Each row is a point. A path goes straight from each point to the next, and from the last back to the first. The post is the endless flat space through its rows: a point in 2 columns, a line in 3, a plane in 4, and so on, so that a path can go around it. How many times does the path go around the post? Going back the other way cancels.

Post:
[[ -6 -14]]
Path, 8 rows:
[[  4  26]
 [ 26   3]
 [ 42 -44]
 [-17 -91]
 [ 48 -37]
 [ 30  59]
 [-25  34]
 [-74  10]]
Times around: 0

Post:
[[ -1   0  15  -7   3  25  25  27   5]
 [  1  -3  22   8  20 -12  -4 -10  62]
 [ -7  -5  26 -13 -35 -30  37   4  -4]
 [ 13   4 -39  89  15  35 -15 -52  35]
 [ 17 -13 -30  35  12  38 -49 -63  10]
 [  9  -2  36  38  53 -32 -69 -16  -2]
 [ 19 -14  24  54 -65 -22 -57   1  95]
 [ -5   3 -16 -13  38 -31  10  25  -2]]
Path (15 x 9):
[[ 16  -5  27  28  10   2   0 -21  28]
 [ 15  35  -4 -12  10 -15 -31  -3  45]
 [ -8   4  -2   4  14 -33 -24 -36  22]
 [-12 -12 -11  31  -9 -10  -5 -10   6]
 [ 12 -51   3  49   1  13  12 -52  32]
 [ 25 -34  -5  59 -12  32   0  10  11]
 [-21 -36  32  25 -21  29  -4  -3  30]
 [-53   8   3  12  12  -9  18  -7  46]
 [  0  14  18   6  38   6  -7 -42  33]
 [ 42  20 -11  30 -16  -9 -33   1  12]
 [ 21   1 -15  59  35 -32 -22  -9  39]
 [ -1 -35  42  19   9 -22 -16  -5 -16]
 [-35 -27  19  18   8  19  -6 -16  20]
 [ -2 -20  -3  -4  44  33 -19  15  31]
 [ 23 -37  -6  50  36  -9  -4  -5  17]]
Times around: 0

Post:
[[ 17 -10 -15  54 -18 -45   6 -30  -6 -11  18  32  41  -2 -27 -47 -74  44]
 [  6   1 -54  52   6  -2  -3 -55  51  32 -77 -38 -47 -26  54  14  -5 -28]
 [  1  -3  22  38  41 -16 -19 -10  49 -16 -43  -7 -21  -8  40  46  79 -14]
 [  7  19 -95  36   9 -19 -46 -59 -30   2 -55 -16 -31 -49  67 -46   9 -36]
 [  0 -24 -38  -2 -11 -84  65  43   6 -21  40 -53 -19  17   3  23   3   4]
 [  6 -13  30   1 -26 -35 -47  28  69  21 -46 -17 -82  -3  47  17  77 -14]
 [  3 -18  -5   2   3 -54 -28  60 -30  15 -68  20 -73  27 -28  61  14  13]
 [ 34  -8   9  35 -14 -47  61 -12 -43  46  23  -3  37 -11 -36 -32  -7  45]
 [-11 -26  -4  -8  11 -13  16  10  36 -21 -36 -26 -91  -1 -18   7  50 -30]
 [  3 -30  14 -19 -23 -46  -7  -4 -17   3 -35  24 -66  84   1  40  42  31]
 [  0  -4 -28  12 -29   0  36  39  20 -11  11 -55  37  17 -20  -3  22  35]
 [ 11 -10  28 -54  37 -57 -19  21  31   3 -68 -11 -60  28   2  29  34  41]
 [  2 -20 -54  29  13 -63   6  12  30  24  21 -30  -5  36 -41 -10  34   8]
 [ 16  16 -49  24  18  19 -12 -47  -2  46  28  12  16 -38  24 -14 -49  -6]
 [ 14  -5   3  -6 -21 -54  39   2   5  20 -10  24  57  23 -28 -12 -11 -18]
 [ -1   5 -18   1 -37 -50  17 -31  20   4   6  14  23 -27 -37  26  22  41]
 [ 15   3  17  28  -8 -20 -61 -49  19   4 -32 -68 -22 -11  10  17  27 -40]]
Path, 13 rows:
[[ 18 -24 -44   7 -15   2 -46  -5  38  31 -13  14 -32 -17 -28   6  13  56]
 [ 13 -15 -73  50  29 -12  -1 -23  14  12 -17 -21 -14  27  10  39   9   9]
 [ 37   8 -11   5  20 -68   8   5   6   3 -20 -16  31   8  31   8 -20 -16]
 [ 13 -30 -44  30   1  -8 -33 -38  25 -31 -14 -27 -23  29   1  26 -16   9]
 [-20 -39 -23  46 -23 -27 -46 -32 -22  -3   4  -7 -17  15  48  24  23  43]
 [-32 -12  16  33   6 -34  32 -25   1  -7 -52  10 -19 -62  14   6   6 -11]
 [-11  26  -8  17 -18 -20 -24 -16  -3   4 -36  39 -43 -23   3  -4  20  18]
 [ 46  28   6  36  13 -36   0 -18  25   0 -28 -22 -22  12  42 -22   1  -4]
 [ 53  -1  -9  18  18 -55   4  -1  11 -22 -17 -21 -14  38  23 -13  49   4]
 [  5  -8 -33  -6  -7 -66  28  -2  52   1 -64 -28 -85  25   7 -31   8  22]
 [-10  -3  -5  38 -15 -58  -6 -18  12 -11 -20  -6  -4  16  21   5  41  30]
 [-14 -20  -8  28  17 -10 -11 -19 -12  30  -7 -24 -11 -12 -43  17  29  -7]
 [  7 -25 -18  51  11 -29   2  -9  -8   6   8 -24   0   2   2  26  71  14]]
Times around: 0

Post (17 x 18):
[[ 17 -35 -37  28  -6  45 -39 -14 -36  39  47   7   3  11 -12 -35  22 -19]
 [ -7 -24   1  -3 -32  16 -20  47   7 -52  41  24  16 -50  63  33 -81  -4]
 [  3  -7  18   2  40   8 -24  16 -41  -1  15 -21  25 -18 -37  80 -46  -1]
 [-15 -11 -28 -14  23 -49 -10  25  42  -2 -63  -4  17  -8 -12  13  22 -23]
 [-29 -38 -14  32 -39  -9   4   9  23 -28 -36 -91   7  73 -37 -17 -60  17]
 [ -6 -16 -22   3   6 -26 -26  28  54  34   4  -5 -74  11  57  50  21 -69]
 [ 17 -19 -44 -14   4   4 -41  38 -71  14  16  16 -56  -5   4  45 -45 -10]
 [ -8 -33  15  26  25   3 -34  70  68 -58 -12 -56 -46   3  77 -25  29  -9]
 [-12 -41 -55  18  52  67  20  42  19  -4 -59  37  16  31 -65  -3 -37 -45]
 [-52 -22  34 -34 -12  -6  73  28 -31  -4 -27  54   8  30  -4  12  15 -13]
 [-22 -32 -44 -15  20 -58  -3  58  -5   5  78 -55  14  68 -24  20 -26  -6]
 [-14   3  46  38  37 -85  -3  10 -23 -51  25 -66 -14 -66  63  26 -22 -34]
 [-25 -18  46 -44  47 -30 -32  35 -43   0   7 -27   7  80   1 -14 -41 -66]
 [-27 -19 -39  -5  24 -36  31 -20 -20  86 -30 -57  80   4  21  33  14  -4]
 [-17 -31  23  65  45  29 -12 -22  -1  34   1  10  -9   1 -13 -65 -83  30]
 [ -9 -22  -7  -9  66   1  39 -42   5 -39 -49  31  -7 -27  10  36 -13  -1]
 [-34 -27   2  51  -3 -41  31 -42 -49  -4 -95  24  32  66  -4  44  14  18]]
Path, 13 rows:
[[  0   8 -48  -8  13   3   6  25  12 -22 -35 -33 -11   9  29 -22   7 -31]
 [-33 -23 -26  11  10 -22  -5 -11 -16  15 -28 -24  30  51  -9  23 -14   5]
 [-52 -66 -55 -17   8 -18  21  14 -27 -36 -45  -2  15  37 -13   7 -33 -15]
 [  2 -38  36  24   9 -46 -27 -16 -20  -3  10  23 -44 -15 -34  13 -64 -48]
 [  8 -15  47 -14  70  13 -34  10   7 -13 -53  22  -6   0   8  36 -79   3]
 [ 12   9  27  32  24  20  24  18   4  -3  24   8  47  24 -58 -18 -16 -14]
 [-29  16  20  32  15 -35 -18  33 -16 -37 -24 -25  22  19  52  14 -18 -15]
 [-30  -8  -3  14  38  17 -25  15  -5 -12  -9  29  22   3 -23  51  22  -9]
 [-49 -29  13 -25  22 -19  16  11 -30 -24  -5 -84   2   0 -26  29 -61   6]
 [-35 -22  -3   7  59 -14  -4   5  49  -6 -11  -6  -7   9 -11  29 -13 -27]
 [-17 -53 -25  28  11 -13 -49   8   0  -7 -33  12  13  -5   9   1 -28   9]
 [ 17 -46  31   4  28   5   5  16 -26  -1 -54 -18  -3  24  -3  13   1 -52]
 [ 14 -19 -23  -2 -33 -36   5 -14  20 -62  -3   1  12   6  16  -1 -11  35]]
Times around: 2

Post (17 x 18):
[[ 24  30   6 -30 -29 -18  -5   8 -24  32 -19   6  -7   5   3 -32 -26 -14]
 [ -9  13   5 -23 -26  37 -14  11  26  -6   9   8 -29 -10 -15 -10  -7  -3]
 [  3  19 -11 -19  -1 -12   9  19   3 -22  30 -34 -19   6 -28   4  -9 -10]
 [ -2 -10 -11  -9  20   4 -13  12 -12  -7 -10 -12 -12  35   4  21  13  23]
 [  0  22  25 -17 -10   2   4  32 -17 -10  36   9  -4 -13  20  -7 -16  15]
 [  4   7  -6   4  12   0   1  30 -18   2   6 -27  -8 -20 -24   5  14 -27]
 [-10  14  15 -22   2  -2  12  13   9   9  10  19  23  28   2 -26   1 -17]
 [ 14  20  -1 -11  -7   4  17  -8 -10   2 -17   3  33  -7  -6   5 -17   1]
 [ 11   7   6 -12 -12  38  35   1  -8 -19   4 -24 -23   1   9   2  23 -13]
 [ 33  12  -6 -47 -38  -9 -19 -47 -15  95  -9  11  18  -4  -4  27  -8 -28]
 [ -6 -14 -19 -34  36  -5 -12  26 -35 -11  22  33 -12   9  19 -11 -14   7]
 [ -9   3  -6 -38 -19  37   4  21  -9   2  -7 -26  59  11  -4 -13  19 -24]
 [ -4   2 -38  -2   1 -11  -3  22  -5   4   5  21 -10  15  22  21  -2  -2]
 [  7  -2 -14  -9  -2 -25  26  21  -8  -8  18   6  13   6  -1  -7  21  30]
 [ 11   3  -3  31  -5  -2   5  -2 -59   3  44 -16  -5  31  -4 -39  12 -12]
 [  3  14   5 -10 -15 -18 -19   2   7 -26   2  -6  -8  -3   9 -15  11 -11]
 [  1 -18 -17  12   1  -1   3   2  10   6  10 -25   1  16  32 -28   8  -4]]
Path, 13 rows:
[[  3   0  -7 -17  26   0  -7  20 -45   8  23  -3   0  22   2  -1   5  23]
 [ -9  26   0 -12 -42  -4   3  21 -13  20  14  -7  24 -10   8  -5 -16   0]
 [ -7  -8   4 -27 -12   9  18  26 -15   0   9 -14 -12  19  -2  -4  -8  -4]
 [  1   2  -7   3 -23   6   6  32  -5 -19  -3 -13  -9  -4  22  -8 -20 -20]
 [  0  -2  -8 -17 -12 -23  -5  14 -31 -21   7  -8  27  26   2 -21  17   3]
 [  6   3 -13 -22  -6  -9  -2  31   2 -26 -24  21 -14  10  31  12  -4 -25]
 [ 14  -4  -5   4   2  20  17  21  -5  17  27 -16   3 -20   8  -1  -5  -7]
 [ -1  -4  15 -12  -6  16  -9  10 -23  16  15  13  17 -12 -19 -19 -25 -11]
 [ -4  -1   3 -31  -5  15   0  23 -38   0  14 -11  -9  39   2  10   6  17]
 [-17   5  12  13 -19   1  -9   8 -15   8  16  18  -8   2  -6  -7  15  11]
 [ 11  15  -8 -17 -11 -17  -5  17 -41 -38  -3 -17   3   8  26 -22 -26 -13]
 [ 12   4  -1 -19  -7  -2   3  -7 -20  -6  21  33  29   8  -3 -15  11 -14]
 [ 20  21   4   8  -3   3   4  -5 -19   5  36   3  25 -26 -17 -25   6 -11]]
Times around: 1

Post:
[[ 62   5 -65  21  16  -2  -5 -25  36  59 -30  39  -5   5 -29 -22  34 -38]
 [ 21  28 -17  14 -13 -38  33  13  51  16 -18  31 -11  38 -13  -2   7 -37]
 [ 16  24  26   4 -55  66  21 -19   0   0 -49  11  15 -20 -46 -37  10 -15]
 [-60 -55  19 -48   2 -50  14 -23 -44  -6  16  16  19 -11  -5 -40 -58  73]
 [ 47  -3  30 -14 -37 -43 -21 -17 -40 -32  39 -18  16 -20   5  -6 -43  27]
 [ 64  -2 -32  24   4 -44  11   3   1  21 -77   9   0  43   2  27  60 -20]
 [ 19 -11  -5 -29 -38  23  -6  -1   0 -23 -17  -7 -51  -9  -4 -40 -19  11]
 [ 67  40 -54  29   5 -12   1  45  14  40 -27  51 -19  10 -30   9  89 -22]
 [ 83  13  -9  38  17 -21  14  11   3 -10 -31  59   1  33  35 -29  51 -14]
 [ -1 -41  26 -17 -41 -12 -11   4  17  -9  39 -42  24   1  34  -9 -15  59]
 [-30  23  21  -9   6 -44 -22 -21   1 -49   9 -55  23  10   3 -30 -13  55]
 [ 27  52  -5  -1  16  10  26  21 -18  -8 -45 -29   4 -26  15 -23  36 -69]
 [-10 -34  30  25  15 -53   7 -29 -11 -14  35 -23 -64 -35   9  -7   6   7]
 [-20 -27  19 -23 -16 -10 -10 -31 -22 -80  27  17  18  -8  16  12 -23   7]
 [-20 -40  21  28 -10 -56 -41   8 -10 -44   9   3  13 -41  10 -17 -42  18]
 [-24  18  45 -46   9   3 -14 -24  -4  13 -30  11 -17 -13  25  -6 -27  37]
 [ 24   2 -43  28 -43 -45 -32  -7  -9  45  -5  59   3  49   1 -28  43 -22]]
Path (22 x 18):
[[ 39  54   3 -25 -46   4  -8  -1   8  48  46 -11  34  71  61 -38   6  33]
 [-13 -16  17  61 -19 -26  21  30  17  27 -26   0 -51   7  -3  26  65  -3]
 [ 26 -11 -22  28 -79   6  32  21 -10 -10  30 -59  16 -11  -9 -75   5  28]
 [ 60  35  10  -1 -75  -6  25  19   6  -4 -47 -28 -21  -6  25   3  32 -22]
 [ 36 -58 -90  10 -12   7   8 -21   8  22  -6 -95 -57 -21 -42 -15  10  -4]
 [ 65  40 -23  44 -56  -1  -3  17  -7 -30 -35 -34  37  49  -8  19  69 -75]
 [ 43 -40  31 -36 -12  41 -13 -44  -9  35 -91  14  67   0   0  11 -20  11]
 [  6   2  17 -29   0 -78   1   2 -14 -51  -6  79 -39  29  42  14  33  20]
 [ -5  12 -17  -7 -25   2   8   0 -43  18 -60 -36  24 -15  25 -22  43 -37]
 [ 20  -9  54  58  44 -34  72  10 -27 -15  -4 -16 -52 -36  12 -14  11   7]
 [ 28 -51  14  48 -64 -74 -28  12 -24 -10  72   2 -16  18  19 -21 -21 -11]
 [ 29 -25  26  57   2 -70 -34  -3  44   4  37  35  14  11 -25 -35  -2  15]
 [-70  -4  67  27  28 -65  39  -9 -17 -24 -36   1  33 -11  26  -2  52  12]
 [-30  -7  28 -39 -72 -48  41 -43 -13 -30  16  -2  38  58  24 -19 -62  48]
 [ -2 -10  32 -42  33  40  27 -64 -28   6 -62 -20  -5   1  21 -10  19  51]
 [ 68  37 -43  40 -19  -9 -69 -14  27   3   1  19  49  -2  17  -3  23 -13]
 [ 66  11 -38  38 -68  45 -32  15  21  27  -7   4 -22  -4  -9 -36  31  19]
 [ 55  34 -54  34  15 -13 -28  36 -40   4   7  26  29  -3 -26 -17  49  -7]
 [ 21 -27 -37 -12   6  -7 -27  38 -13 -32  33   9 -43 -18  18 -71  19  23]
 [ -7 -17 -15 -30 -38 -18 -55 -51  71 -36  -1  72  59  37   0 -11 -36  23]
 [ 42   9   9   3 -56   4  11  16 -55   9 -77  59  29  20  33 -59  26  43]
 [ 53  -6 -24  44  22 -64  40 -28 -27 -14 -11  14  20  19  38   1  37   2]]
Times around: 3

Post (17 x 18):
[[  8  19 -27 -59  17 -15  11 -21 -73   1 -22  -9 -39 -17 -23  48 -15  18]
 [-16 -16  13  -2 -63  34 -27  -9 -33  55  37  -7  56   3  10  17  29 -29]
 [ 14  26  20 -19  57 -21   4  -7 -12  10  -9  -1  20 -77  26 -27  27 -48]
 [ 33  13 -41 -36   4  -4 -12 -46  25 -17   5 -34   3  26  87  17  33 -14]
 [ 32  30 -14  -6   7 -18 -21  58 -49   7  52  12  35 -45 -25 -43   3 -34]
 [ 11  31   5 -29  -9  21 -59  -8  67  12  17 -25  -7  25 -61 -41 -41  14]
 [ 41   0 -23   7  16  12  32  26 -14  39 -23  -1  45   7  36 -10  23 -13]
 [ 54  55  -6  27   1 -15  27  42  21 -44 -33  27  51  -3   4 -10  17  36]
 [-12 -20  16   6 -21  36  22 -64 -32 -15  45  11   2 -69  -4  31 -11 -91]
 [ 26  -9  -1 -58  21  -4  26  58  26  29   3 -24 -19  15  22  81  -5  15]
 [ 29  32   6 -53 -29 -70  -9 -55 -68  17  19 -16 -35   3  12 -49 -50 -13]
 [-36  29 -22  73 -32 -37  -4 -66   4  42  14 -28  19 -13 -25 -16 -31 -15]
 [ 58  35  18 -11  15  35 -15  20  -5 -33  17   8  -3 -31  45 -36 -24  47]
 [  2  -5  28  18  10  34  -7 -33 -29   5 -30  -2 -73 -44 -17  17  48 -60]
 [ -7   9  15  57  35  -9 -28 -34  24 -34  25  31  37   6  17  18   2 -35]
 [ 32   2 -15 -29  21   7  19 -14  40   1  29  87 -10 -24   3 -13  57 -18]
 [ 32  61 -20   5   8 -12 -23  49  -8  22  15  75  34 -54 -21  -5 -22 -45]]
Path:
[[ 70  12   5 -26  24  17 -44  15  23  -1   2  79  66  16  13  -2  31  30]
 [  9 -33   6 -15 -12 -29 -23   0  -5 -35  63 -39  70 -39  -5 -39  42 -16]
 [ -8 -10 -21  20 -41   5  16 -33  10   1  35  29  15 -45 -25  -5  23 -54]
 [ 45 -14 -22 -39  45 -35 -32  17 -45  10  28  13   4 -35  15 -10  -7   2]
 [ 29  19  -5   9  87 -29   4 -57 -25 -38 -23 -37   1   1  48  14 -33   6]
 [ 19  69 -40 -63 -46 -46 -22 -20 -67  44  -4  40   2  -9 -18 -16   9 -38]
 [-32 -13  30  -9  11  -5  40  17   6  37   9  -6  53   3 -12 -10 -19 -23]
 [ -2 -61  59 -39 -56   0 -19  25 -12  20  37  12 -65 -17 -30 -12  20 -31]
 [  3 -25  35 -44 -23  21  -5 -32  22   1  32 -61  38 -11   7  15 -14   6]
 [ 30  -2  43  34 -17 -50   4  21 -19  23 -10  -4 -54 -16  -9 -33   1 -15]
 [-12  14  10   4 -21   2 -23  24 -18  26  30  36   8 -19  -2 -19  -6  -8]
 [ 37  41   7 -50 -28  11   8  54  18  -1  44  24   3  17   3 -17  21 -20]
 [ 34  35 -11 -61  31  28 -15 -51 -47  -7  20  -3  27   6 -18  -9  25 -24]
 [ 30  19 -52 -38   0   4 -87   7 -36  22   3  -8  71 -20 -39  -3  28  10]
 [  7   5 -19  42  30   3 -16 -30 -17 -22  -9 -38  26 -35   2 -30 -15 -31]
 [ -5  -7  19 -23  -7 -15  -7  31 -52  36  25  25 -19 -35 -20 -54 -57 -28]
 [ -2  15 -23 -36  22  39  23 -59  16  24  13   4   6 -41 -10 -25  23 -34]
 [ -4  28   4  28  58  -3 -17  -8   4  15  23  17  28  -6 -53  -4  -3 -18]
 [ 42  14  30  30  59 -30  12 -39  -3  -4 -20   5  38 -61 -18 -77 -20 -28]
 [ 51 -11   5 -23  19 -25  40 -13 -40 -12  -4   2  -7 -10 -19 -23   8  16]
 [ 28  30  30  23  14  24 -18 -46  17  16   4   9  15  -3  36   5  78 -95]
 [-18  48  -3  -8  -6  19 -14  11 -36  29 -23 -42   1 -55 -84 -39  20  -5]
 [-24   9 -41  35  19 -12 -16  -1  12  16 -18   7 -43 -15   2  -8 -25 -49]
 [  3 -14   7 -49   0 -41 -32 -27  -1   0  28  42  19 -17  48  24  23 -81]]
Times around: 0
